Each point is reached from the start by the listed moves, each made 0, 1 or 2 times, or once backwards (-1), plus a little noise. Say if it took an odd or an even number of moves. Then give how often each move was made.
In the rows, zero is written as 128.

Moves:
(1): [153 141 120]
(2): [127 140 116]
(3): [139 150 132]
Start: [132 133 133]
Points:
[118 154 133] -> odd (-1, 1, 1)
[177 214 110] -> odd (1, 2, 2)
[152 200 119] -> even (0, 2, 2)

Moves:
(1): [139 150 122 128 148 129 150 111 130 107 163 143 141]
(2): [117 160 160 116 139 135 139 119 111 127 118 126 136]
(3): [124 119 145 125 126 144  99 120 143 136 118 131 124]
(4): [109 147 116 132 133 125 114 132 167 124 110 147 145]
(5): [138 113 107 129 127 126 110 114 113 126 120 135 148]
(6): [126 134 141 131 127 142 144 128 125 132 131 142 135]
(7): [130 124 147 127 124 115 133 121 141 123 130 137 133]
(8): [124 130 132 143 137 124 111 155 133 117 125 141 134]
(9): [110 107 114  97 146 135 139 127 144 105 135 122 126]
(10): [132 139 131 152 153 122 132 161 138 163 138 121 123]
(11): [ 97 117 131 130 124 129 141 126 125 130 135 125 115]
Start: [121 124 135 134 142 138 126 128 109 121 135 119 117]
Points:
[ 84 120 189 179 116 135 218 169  47 218 160  70  45] -> even (-1, 0, -1, -1, -1, 1, 0, -1, -1, 1, 2)
[162  63 172 135 102 138  90 150 132 154 125  96  73] -> odd (-1, -1, 1, -1, -1, 0, 1, 0, 0, 0, -1)
[ 83  53 242  22 133 201 107  27  76  74  74 142 157] -> odd (-1, 2, 2, -1, 2, 2, 2, 0, 2, -1, 0)
[138 220 135 166 236 146 180 144  33 165 170 132 183] -> even (1, 2, -1, 0, 2, 1, -1, 0, 0, 2, 0)
